Rows are points. Any point is a mix of the corners, with weights that add up to 1. It lies inside the corners' shape when no weight is negative. Is each point inside? If not, which corners have a negative weight?

Corners:
(1): [ 2.9 -6.2]
(2): [1.6 4.0]
(3): [-2.9  4.5]
Points:
[0.3 5.7] -> outside (1)
[-0.9 -0.5] -> outside (2)
[1.5 3.7] -> inside
[1.6 2.6] -> inside
[1.5 3.6] -> inside

Corners:
(1): [-4.9  1.9  2.0  7.5 -5.3  1.0]
(2): [-0.7  6.1 -0.4  8.9  6.4 -1.6]
(3): [ 1.6  0.5  4.7 -9.1  0.9 -1.1]
(4): [  2.4  -3.0   0.7 -11.5   0.4  -0.7]
(5): [-1.2 -2.4  3.2  4.0  1.0  2.7]
(6): [ 3.1 -0.7  1.9  1.2  3.8 -5.2]
(7): [-3.9 -0.7  1.0  2.1  4.0 -2.7]
Points:
[-1.3  2.6  2.4  0.9  1.9 -2.5] -> outside (4, 5)
[-1.1  0.7  2.5  4.0  0.7 -0.8] -> outside (4)
[ 1.0 -1.1  2.0 -1.7  3.5 -2.2] -> outside (1)
[-1.2  1.4  0.8  6.0  1.8 -1.5] -> outside (3)
[ 3.8 -1.4  1.3 -8.6  3.3 -1.8] -> outside (1, 7)
[-1.4  0.1  1.6  1.8  1.2 -1.7] -> inside
[-1.7 -1.3  3.2  4.3 -1.5 -1.8] -> outside (2, 4)
[ 0.3  0.4  3.5 -4.8  0.8 -1.1] -> inside
[-0.7 -1.9  1.3  0.5  1.1 -2.3] -> outside (2, 3)

Corners:
(1): [ 1.4 -1.5 -5.8  4.8  2.4 -0.1 -2.8 -0.2  0.4]
(2): [ 5.1 -1.4 -1.7  1.1  3.0 -3.9 -0.3 -3.4 -1.9]
(3): [ 3.4 -1.1  1.4  2.3 -1.5 -4.2 -1.7  1.1 -0.3]
(4): [-0.7 -0.4 -2.2  0.0  0.6  4.6 -8.2 -1.8  8.9]
(5): [-4.3 -6.9 -3.4 -0.3 -1.6  3.5 -5.3 -1.2  8.8]
(6): [-8.5  2.2  5.2 -5.8  2.7 -7.1  3.3  4.0  5.1]
(7): [ 5.6  4.2 -4.9  1.6 -1.4 -3.4 -4.1 -4.5 -3.2]
(8): [-4.1  2.4  5.5 -1.0  0.7 -2.8 11.4 -1.4  4.2]
(9): [ 0.7 -0.8  0.1 -0.9  1.1  0.9 -4.2 -2.2 -4.9]
(10): [ 4.1  2.6 -3.7 -2.9 -1.3 -2.5  0.5  0.2 -2.0]
Points:
[ 1.1 -1.5 -1.2 -0.1 -0.7  1.0 -2.7 -2.6  3.1] -> outside (1, 6)
[ 0.2  0.5 -0.4  0.5  0.6 -2.9  0.7 -0.4  1.8] -> outside (9)
[ 2.3  1.1 -4.9  0.8 -1.6 -1.2 -5.0 -0.3  1.5] -> outside (2, 8, 9)
[-4.6  1.0  2.3 -3.2  1.8 -3.9  0.5  1.7  4.3] -> inside
[ 2.5  0.8 -1.2 -0.6 -0.8 -2.7 -0.3  0.0 -0.3] -> inside
[ 3.2  0.3 -1.9 -1.3 -0.4 -2.6 -3.0 -1.0 -0.6] -> outside (1, 8)

Corners:
(1): [-4.9  0.0  0.9 -2.5 -1.0  3.1 -0.9  3.7  0.9 -2.3  0.2  4.7  3.8 -1.6]
(2): [ 5.9  5.2  3.6  4.5 -2.9 -1.9 -5.2 -0.3 -5.6 -1.7 -3.6  5.8  0.6  0.4]
(3): [-4.2 -6.5  1.5  2.7  1.8  3.1  2.3 -3.0  4.1  1.6  3.5 -6.5 -2.1 -3.4]
(4): [ 0.1 -6.9 -3.7 -7.7 -2.4  6.3  2.1 -2.7 -1.6 -2.7 -3.2 -3.9  3.4  2.0]
(5): [-2.4  2.5 -2.7 -9.5 -5.0 -1.7 -1.9  1.7 -6.0 -7.9  0.7  6.1  6.1 -1.2]
(6): [ 1.3  0.3 -0.7 -3.9  0.8 -1.9  1.4  0.0  0.9 -3.1  2.3 -0.7  2.3  4.0]
(7): [-6.3 -3.0 -1.1  2.5  0.0  3.6  4.1 -2.1  0.0 -1.2  4.7 -0.6 -3.5  0.8]
(8): [-3.2  3.7 -1.9  4.6  1.7 -2.0 -2.6  3.3 -1.2  6.8  5.8 -2.6  5.9 -5.1]
(9): [-5.1  2.7 -3.4 -1.1 -4.9 -1.2  3.1 -3.5  2.5 -0.8  2.1 -3.3 -2.3 -3.5]
(10): [-4.1 -3.9  7.5  4.2  2.6 -2.4 -3.7  3.5 -4.0  6.5 -1.3  5.5 -4.4  1.2]
(11): [ 0.9 -2.3  3.2 -3.9 -1.5  0.0 -0.5 -4.7  3.1  5.1  0.8  4.9 -5.0 -0.5]
(12): [-1.0 -2.3 -3.1  2.2 -5.5 -3.9  1.4  0.5  2.5 -3.4  2.4  2.0  5.6  3.3]
(13): [ 1.8  3.0  4.3  2.6 -1.5 -3.3  3.0  2.5 -4.2  4.4  1.1 -1.7  1.5 -6.9]
(14): [ 3.6 -5.3 -3.2  2.3  2.4  4.4  2.1 -0.7  6.8 -0.2  0.3  2.8 -1.2 -3.7]
(15): [ 3.7 -0.6  4.9  3.1  3.0 -1.2 -0.2  1.5 -3.5 -0.1 -6.9  8.9  6.4 -0.8]
Points:
[ 1.2  3.0  2.3  2.3  0.5 -1.8 -1.1  2.3 -2.5  1.4  0.3  1.8  2.0 -4.2] -> outside (4, 7, 11, 12)
[ 0.5 -0.6  0.9  1.4 -0.1  0.0 -0.6  0.1 -0.4  0.1  0.2  2.2  0.3 -0.5] -> inside
[-1.6 -1.1  0.9  0.8  0.0  0.4  0.0  1.4 -1.6 -0.3  1.0  1.3  2.3 -1.1] -> outside (9, 11)
[-0.2 -2.6  0.6  1.2 -0.7  0.6  0.6 -0.6 -0.7  0.8  0.4  1.4  0.9 -1.0] -> outside (1, 6, 9)

Corners:
(1): [-1.9  0.6  7.0  2.9  0.2 -2.1  0.9  1.2 -1.9 -0.6  2.9  0.5  1.6 -4.7
 -8.6 -3.3  1.9  1.3 -2.8 -2.2]
(2): [-1.2  3.1 -3.5 -0.7  0.5  0.8 -2.8 -1.1  3.3  0.3  4.6  3.4  2.8  5.9
 10.6  2.7  4.7  2.6  8.2  1.8]
(3): [ 3.9 -0.2  1.8 -4.9  3.7  1.2  3.5  0.1  2.7  1.8 -0.2  0.7  0.9 -4.1
 -2.0  4.5  1.4 -0.3 -1.5  4.7]
(4): [-5.9 -6.0 -3.3 -3.9  4.3  1.6  5.1 -0.3 -6.2 -4.8  5.3 -5.7 -2.1  4.5
  2.6 -3.3  3.7  5.1 -0.1 -2.7]
(5): [-2.3  1.1 -0.5  2.5  1.4 -0.9 -0.2 -4.8  4.7  0.9  2.2 -1.7 -1.6  5.9
 -0.4  5.7  0.0 -5.1  1.8 -4.2]
(6): [ 3.9 -0.1 -1.6  1.7  1.1  0.7  2.9  2.2 -2.6  1.2  0.8  0.6 -4.1  1.6
  6.2  1.5 -2.8 -8.4 -3.1 -4.9]
(7): [ 2.4  0.9  1.4  1.5  3.4  0.6 -2.6  9.3 -0.7 -1.5  3.4  3.9 -5.2  3.1
  8.6 -0.7  3.2 -2.0  6.1  3.9]
(8): [ 3.2 -3.0  0.0 -3.2 -2.0  1.7 -5.1 -4.4  3.7  1.4 -1.2 -3.3 -2.6 -1.2
 -1.4  0.3  1.7  1.0  4.7 -2.7]
(9): [ 5.5 -6.1  0.3 -1.0 -3.2  4.9 -4.4 -1.4  3.9  4.4 -6.5 -0.5  2.5 -4.7
 -1.7  2.5 -6.4 -3.2  3.9 -0.2]
(10): [-0.3  4.6 -2.5 -2.1  1.4  6.4  0.0  0.0  5.1 -4.3 -2.1  0.9  1.2  1.5
  1.6 -2.8  2.3  0.9  5.6  1.7]
(11): [ 1.2 -2.6  4.7 -5.0  4.0 -4.7  7.1  6.0  0.4  3.4  2.5  5.6  0.5  3.9
 -0.1  3.0  2.0 -0.5 -0.2 -1.5]
(12): [ 0.2 -0.9 -0.5  2.3 -1.4 -0.6  5.7  3.2 -2.4 -6.1 -3.0 -4.7 -5.0  3.0
 -0.4  2.4  2.5  0.7 -1.6 -2.0]
(13): [ 1.6  0.0  3.7  3.0 -3.6  2.8  1.9 -2.8 -1.4  0.4 -5.2 -1.4 -4.5  2.0
  3.6 -4.8 -4.2  1.5 -1.4 -2.5]
(14): [-2.2 -1.2  1.2 -3.6  0.9 -6.9  4.2 -1.6  0.7 -1.4 -2.0  1.4 -1.8 -5.3
 -8.4 -2.4  1.6  0.2 -3.6 -1.1]
(15): [ 0.9 -0.8 -2.0 -3.8 -5.4 -0.6 -2.0  4.4  7.5 -4.8 -0.8  0.3  1.2 -6.2
  2.4 -5.8 -0.4  0.8  0.3  1.3]
(16): [-1.7 -2.3 -2.8 -1.7 -2.4  0.2 -6.4 -2.3  4.4  8.4  1.2  0.4  1.3  1.3
 -0.3  0.9  1.0  4.1 -0.6  2.7]
(17): [-3.3 -0.4  1.8 -6.4  0.9 -0.2 -1.5  1.6  2.2 -1.0 -3.2  2.0  0.6 -2.9
  3.4  4.3  3.4 -7.6  2.9 -4.1]
(18): [ 0.2 -2.3  4.0  2.9 -0.3 -0.6  4.1 -0.1  1.7  3.5 -2.3  1.7  2.0 -4.4
  0.0 -7.6  0.5 -4.7  4.6 -0.9]
(19): [-3.5 -4.4 -4.9  2.4  3.5  3.4 -0.6 -1.3  0.7 -3.7 -6.4 -5.3  1.5  0.0
  5.8 -7.3 -1.9 -0.9 -1.0 -5.3]
(20): [ -1.1  -1.3  -2.9  -7.8  -3.2   2.6  -8.7 -11.7   0.3  -5.7  -0.5  -8.5
   4.5   0.5   1.0  -4.3   4.5  -4.5   1.6  -0.6]
(21): [-2.2  2.3  2.1 -8.2  3.1 -0.2  2.5 10.8 -1.4 -2.1 -0.6 -2.7  1.3  0.2
  3.8  4.7  1.1  1.9  3.5 -0.5]
Points:
[-0.3 -1.2 -0.2 -2.4 -0.6 -0.4 -0.5  1.1  2.5  0.3 -0.4  0.2  0.2 -0.8
  1.0 -0.6  0.9 -0.1  0.5 -0.3] -> inside
[ 0.3 -0.9 -0.1 -1.6  0.2  2.1  0.0  1.3  0.5 -1.0 -0.5 -0.9  0.0  0.5
  2.8 -0.9  1.5  0.0  2.1  0.1] -> outside (5, 14)
[-0.7 -0.8  0.1 -1.8  0.1  0.5  0.0 -0.6  1.3 -0.1 -0.2 -0.9  0.8  0.1
  0.8 -0.1  1.0  0.0  0.9 -1.1] -> outside (7)
[-1.1 -0.4  0.2 -2.5  0.6  0.7  0.2  0.9  1.6 -1.3 -0.7 -0.3  0.1 -0.5
  1.6  0.0  1.6 -1.4  1.8 -1.3] -> inside

Corners:
(1): [-2.0 -3.0 -2.6 -2.0 -1.8 -1.2  1.4  1.4 -1.3  1.2  0.7  1.1 -2.5 -2.3
  1.4  4.3 -3.3 -2.0  5.8  4.4]
(2): [-4.2  1.7 -2.7  1.2 -1.5  0.8 -2.6  0.2 -1.4  2.6  2.1  2.5  0.7  6.3
  5.7  3.4  3.6 -5.0  5.4 -0.7]
(3): [  1.3 -11.4   1.4   4.4   4.2  -1.4   1.9   5.5   2.3  -3.4  -4.3  -2.4
   3.7  -2.0   2.3   0.7  -3.3  -1.3   0.9  -3.9]
(4): [-1.5  5.6  2.5 -1.3  1.5 -2.1 -0.1  3.0 -1.9 -6.0 -1.8 -4.5 -1.3 -2.1
  2.8  3.5 -3.0  2.4  1.1  3.9]
(5): [-1.0  4.6  0.4 -2.1 -4.8  8.4  3.5 -1.4 -1.2 -5.0 -4.7  0.9 -2.2  0.4
  5.7 -3.5 -0.7  2.8 -1.4  1.2]
(6): [-3.0 -1.2 -4.9 -1.2  1.7  3.3  3.6 -1.9  4.0 -4.9 -1.7  0.8  1.3  3.7
  2.6 -1.8  4.7 -2.5  0.7 -0.2]
(7): [-3.2 -1.3 -4.8 -0.9 -2.1  0.3 -1.2  5.4 -0.5  1.3  0.8  0.5 -2.3 -0.9
  3.3 -0.7  5.3  6.2 -1.5 -4.5]
(8): [-0.4 -8.0 -0.6 -1.6  0.8 -1.5  1.3  2.2 -1.1 -1.8 -0.4  4.0  0.5 -2.3
 -3.7 -5.0 -0.8  1.4 -2.1 -0.4]
(9): [-4.6 -3.1  1.7  2.4 -2.6  3.3 -3.6 -1.0 -3.0 -7.0 -2.2  2.5  4.9 -1.6
  0.7 -1.9  2.2 -0.4  3.3  4.0]
(10): [-4.7 -5.7  0.0  8.0 -3.4 -0.8 -2.8  2.4  0.4 -3.2  3.5  0.6  0.2 -2.0
 -1.1 -1.4  4.5  0.0 -1.5 -2.8]
(11): [ 2.0 -1.2  2.0 -1.2  9.6 -1.9  8.3  3.0  2.6 -1.8 -5.7 -2.4 -0.9 -0.7
 -2.4 -9.5 -1.6  1.1  4.7 -4.1]
(12): [-8.7  5.5 -2.1 -0.6  9.6  0.2 -1.0  2.7 -2.6 10.6 -0.7 -1.5 -0.1 -2.0
  0.2 -1.8 -0.7  1.5  1.9  1.9]
(13): [ 2.8 -0.6  0.3 -3.6 -1.4  2.7 -1.8 -1.2  1.9 -2.4 -1.8  3.6 -3.7 -1.1
 -4.6 -5.0 -1.8  4.9  1.7  4.3]
(14): [-0.2 -7.1  2.6  0.2 -1.7 -2.7  1.9  1.4  0.6 -3.7 -5.3  2.7 -1.4  1.6
  3.1  1.5  0.9  0.8 -0.5 -0.4]
(15): [-0.9 -0.6  0.4  5.1  4.6 -3.9 -0.1  2.0 -1.6 -0.3 -2.6 -4.4  4.0  4.9
 -3.0  2.6  7.6 -2.8  3.6  5.0]
(16): [ 4.1  2.5 -3.2 -3.4 -4.4  0.8 -3.5 -2.4  1.1 -4.6 -9.2  4.8 -0.4 -2.2
 -3.4 -6.7  1.5  1.1 -1.4  3.0]
(17): [-1.2 -6.7  1.4 -0.7 -4.0  2.1 -0.7  2.0 -1.0 -3.8  0.4 -2.1 -1.4  0.2
  1.2  0.1  2.0 -3.6  6.3 -5.2]
(18): [  1.5   5.1  12.6  -4.2  10.6   0.6  10.7  -1.0   3.2  -0.3   2.0  -4.4
   4.0  -2.5  -5.8 -10.1  -0.2   4.0   3.3  -0.2]
(19): [-0.4  1.5  3.2  2.3  5.0  1.0  5.6 -1.9  1.7 -0.2  1.5 -5.4  0.1 -1.9
  0.1 -4.5 -3.4  7.3  0.3 -7.3]
(20): [-1.3  0.6 -5.8 -2.4  1.5  1.4  2.0  2.2  3.4  1.3 -9.4  2.7  2.9  1.9
 -2.2 -1.3 -4.7 -2.9  3.1  0.8]
(21): [-3.6  4.6 -0.2 -2.4 -5.2 -1.6  0.0  0.4  1.0 -3.7  2.4 -5.8  3.1  2.8
  8.2 -5.1  1.8  1.6  0.9 -1.2]
Points:
[-2.2 -1.2 -3.1 -0.6 -0.1 -0.5  0.9  2.7  0.4 -1.2 -2.8 -1.0  0.3  1.6
  4.1 -1.2  1.5  0.6 -0.1 -2.7] -> outside (1, 9, 10, 13, 18)
[-1.3 -0.9 -0.9 -1.0 -0.7  0.2  0.2  1.5 -0.7 -1.7 -3.1  0.2 -0.1  0.1
  2.0 -1.5 -0.5  0.9  1.7  0.2] -> outside (6, 10, 18)
[-2.0 -1.8 -1.3 -0.1  1.0  0.0  0.7  2.3  0.2  0.0 -1.6 -0.1  0.2 -0.6
  1.2 -0.5  0.0  0.6  1.8 -0.4] -> inside
[-1.8 -1.3 -1.7  0.5  0.3  0.0  0.4  1.7  0.4 -1.0 -2.0 -0.5 -0.4  0.7
  1.1 -0.7  0.9 -0.2  1.5 -0.5] -> outside (9, 18)
